Each row is a point. The last column is the point's height on a tilted bowl or saddle (a function of degree 2), plus a little noise. Along how many of its main directions does it bend up, bend down or stay straight?

Points (10 x 3):
0.249 -0.193 0.115

0.095 0.266 0.097

-0.207 -0.036 -0.151

-0.308 -0.048 0.009

-0.124 -0.057 -0.222

-0.114 0.212 -0.003

-0.103 0.004 -0.212

-0.121 -0.072 -0.229

0.120 0.316 0.211

0.072 -0.029 -0.191
Directions: 2 up, 0 down, 0 straight

Points:
-0.048 0.217 0.002 -0.007

-0.028 -0.279 -0.129 -0.251

0.054 -0.118 -0.129 -0.130

-0.122 -0.223 -0.165 -0.227

0.198 -0.074 0.092 -0.101

0.121 0.066 -0.052 -0.102

0.207 0.367 -0.248 -0.011

0.100 0.150 0.072 -0.133

0.091 0.208 0.114 -0.172

-0.079 -0.129 -0.079 -0.129

0.106 0.196 0.226 -0.232

0.389 0.084 0.091 -0.308

-0.007 0.332 -0.093 0.094

0.398 0.089 0.279 -0.259

0.095 0.002 -0.032 -0.092

0.124 0.144 0.066 -0.146

-0.119 0.021 0.031 -0.080

0.181 0.148 -0.111 -0.126
Directions: 1 up, 2 down, 0 straight

Points (18 x 4):
-0.149 -0.250 0.109 0.181

-0.054 -0.059 0.055 0.022

0.130 -0.115 -0.132 0.078

-0.049 -0.146 -0.033 0.043

0.043 -0.047 -0.013 0.012

-0.053 -0.119 0.209 0.141

-0.172 0.091 -0.208 0.074

0.302 -0.062 -0.164 0.225

-0.015 0.080 -0.196 0.032

-0.098 -0.088 0.301 0.240

-0.133 0.140 0.290 0.209

-0.167 -0.206 -0.012 0.122

-0.097 -0.103 0.386 0.373

-0.143 0.169 0.041 0.019

0.018 -0.361 -0.245 0.293

0.153 -0.248 -0.095 0.143

-0.265 0.332 0.011 0.112

0.038 -0.024 0.017 0.004
Directions: 3 up, 0 down, 0 straight

Points, 22 rows:
-0.065 0.001 0.162 0.118 0.086

-0.065 0.097 -0.045 0.217 0.042

-0.523 0.194 0.007 0.080 0.016

-0.101 -0.094 -0.340 0.027 0.138

0.233 -0.051 0.126 0.118 0.190

-0.333 0.058 0.025 -0.076 0.171

0.055 -0.095 -0.060 0.049 0.008

-0.277 0.315 0.064 -0.112 0.175

-0.294 0.096 0.152 0.003 0.109

0.042 0.077 0.231 -0.318 0.440

-0.046 -0.041 -0.081 -0.128 0.036

-0.048 0.072 -0.036 0.164 0.046

0.244 -0.156 -0.015 0.018 -0.037

-0.083 -0.205 0.092 -0.145 0.086

0.115 -0.036 -0.043 -0.235 0.008

0.140 -0.079 -0.147 0.133 0.062

-0.183 -0.028 0.256 0.026 0.208

-0.186 0.265 -0.159 0.143 0.050

-0.106 -0.036 0.130 0.238 0.076

-0.281 0.043 0.004 0.011 0.094

-0.121 0.294 -0.036 -0.054 0.150

0.342 0.050 -0.356 0.142 0.416
Directions: 3 up, 1 down, 0 straight

Points:
0.277 0.195 -0.034 -0.128 -0.101

0.006 -0.206 0.172 0.045 0.016

-0.243 -0.127 -0.148 -0.061 0.153

0.153 0.064 0.229 -0.023 -0.185

-0.129 -0.068 -0.099 0.165 0.168

0.014 -0.121 0.339 0.259 -0.377

0.254 -0.075 -0.253 0.084 0.072

-0.101 0.257 0.002 -0.135 -0.059

-0.415 0.165 0.010 0.045 -0.168

0.130 -0.123 0.117 0.265 -0.116

0.132 -0.041 -0.037 -0.333 -0.124

0.025 -0.054 -0.216 0.027 0.201

0.114 -0.054 0.041 0.019 0.091

-0.089 0.154 -0.026 -0.235 -0.028

-0.001 0.035 0.232 0.097 -0.097

-0.272 0.246 0.097 0.067 -0.169

-0.053 0.080 0.208 -0.161 -0.100

-0.172 -0.390 0.176 0.040 0.022

-0.040 0.033 0.159 -0.071 0.022

0.008 0.230 0.021 -0.089 0.000

0.338 -0.263 0.177 0.048 -0.415
Directions: 0 up, 3 down, 1 straight

Points (21 x 5):
-0.006 -0.399 0.268 -0.008 -0.324

0.015 -0.076 0.037 -0.129 0.008

-0.136 0.188 0.041 0.313 0.142

0.162 -0.121 0.205 0.088 -0.014

0.201 0.023 -0.061 0.227 -0.059

-0.145 0.049 -0.284 0.167 0.015

0.025 0.346 0.032 -0.084 0.020

0.362 -0.077 -0.065 -0.152 0.063

0.039 0.088 -0.120 0.110 -0.103

-0.133 0.001 -0.303 0.125 -0.023

-0.281 0.013 -0.268 -0.037 0.139

0.058 -0.349 0.065 0.029 -0.126

0.097 0.015 0.065 -0.013 -0.012

-0.050 0.082 -0.254 0.068 -0.138

-0.106 -0.023 -0.078 -0.003 -0.016

0.178 0.154 0.101 -0.040 0.094

-0.094 -0.231 0.498 0.038 -0.587

-0.074 0.090 0.075 0.021 -0.013

0.253 0.220 0.086 0.040 0.104

-0.252 0.106 0.065 0.029 0.003

0.042 -0.211 -0.273 0.069 -0.109
Directions: 2 up, 1 down, 1 straight

Points, 44 rows:
-0.183 -0.087 0.114 0.241 -0.054 -0.208 0.103

0.177 0.258 0.202 0.166 0.239 -0.241 0.245

0.178 -0.214 0.135 0.158 0.084 0.023 0.106

0.054 -0.009 0.074 0.162 0.238 -0.030 0.138

0.158 0.120 0.095 0.175 0.252 0.133 0.097

-0.098 0.044 -0.138 0.086 0.088 -0.223 0.100

0.029 -0.135 -0.454 0.141 -0.209 -0.245 -0.021

0.284 -0.012 -0.041 0.158 -0.161 -0.134 0.160

-0.047 -0.225 -0.129 -0.002 0.205 0.121 -0.046

-0.081 -0.094 -0.038 -0.172 0.112 -0.300 0.200

-0.047 -0.251 0.149 -0.022 -0.165 0.187 -0.067

-0.096 -0.059 0.256 0.171 -0.106 0.315 0.062

0.274 -0.149 -0.103 -0.216 0.173 0.022 0.134

0.108 -0.179 -0.148 0.103 0.018 -0.064 0.015

-0.045 0.120 -0.213 0.012 -0.181 -0.319 0.175

0.086 -0.077 0.156 -0.176 0.208 0.043 0.138

-0.096 -0.355 0.061 -0.007 0.151 -0.091 -0.052

0.047 0.152 0.119 0.104 -0.142 0.039 0.001

-0.164 0.373 0.308 -0.353 0.153 0.004 0.553

0.151 0.052 0.018 -0.103 0.131 0.128 0.100

-0.188 0.092 -0.044 -0.301 -0.181 -0.086 0.173

-0.182 0.157 0.101 -0.203 0.040 0.013 0.177

-0.014 0.109 -0.016 0.297 -0.297 0.082 -0.040

-0.279 0.043 -0.028 -0.015 -0.100 -0.001 -0.008

-0.049 0.114 0.167 -0.023 -0.047 0.220 0.053

0.212 -0.064 -0.101 0.045 -0.100 0.250 0.001

0.024 0.262 0.044 -0.024 0.096 0.188 0.057

-0.319 0.084 0.124 -0.179 -0.017 0.179 0.127

-0.280 0.000 -0.125 -0.153 -0.159 -0.053 -0.018

-0.108 -0.004 0.124 0.002 0.138 -0.111 0.114

0.325 0.056 0.141 0.108 -0.030 -0.322 0.356

0.103 -0.521 -0.078 0.046 -0.126 0.108 -0.114

-0.224 -0.072 -0.060 0.126 0.256 0.055 0.078

-0.001 0.186 -0.075 0.015 0.134 -0.082 0.082

0.083 0.261 0.052 -0.105 0.080 -0.190 0.269

-0.305 -0.008 -0.056 -0.228 0.081 -0.319 0.254

-0.044 -0.349 -0.182 0.171 -0.059 0.173 -0.105

-0.276 0.407 0.260 0.138 0.228 -0.113 0.234

-0.046 0.137 0.139 -0.046 -0.296 -0.240 0.249

0.015 -0.061 0.019 -0.061 0.072 0.042 0.017

-0.049 -0.083 -0.005 0.040 -0.036 0.127 -0.049

-0.213 -0.074 0.099 0.116 0.209 -0.201 0.183

0.037 -0.260 -0.015 -0.050 0.279 0.071 0.048

0.442 0.090 -0.035 -0.189 -0.029 0.075 0.260
Directions: 4 up, 2 down, 0 straight
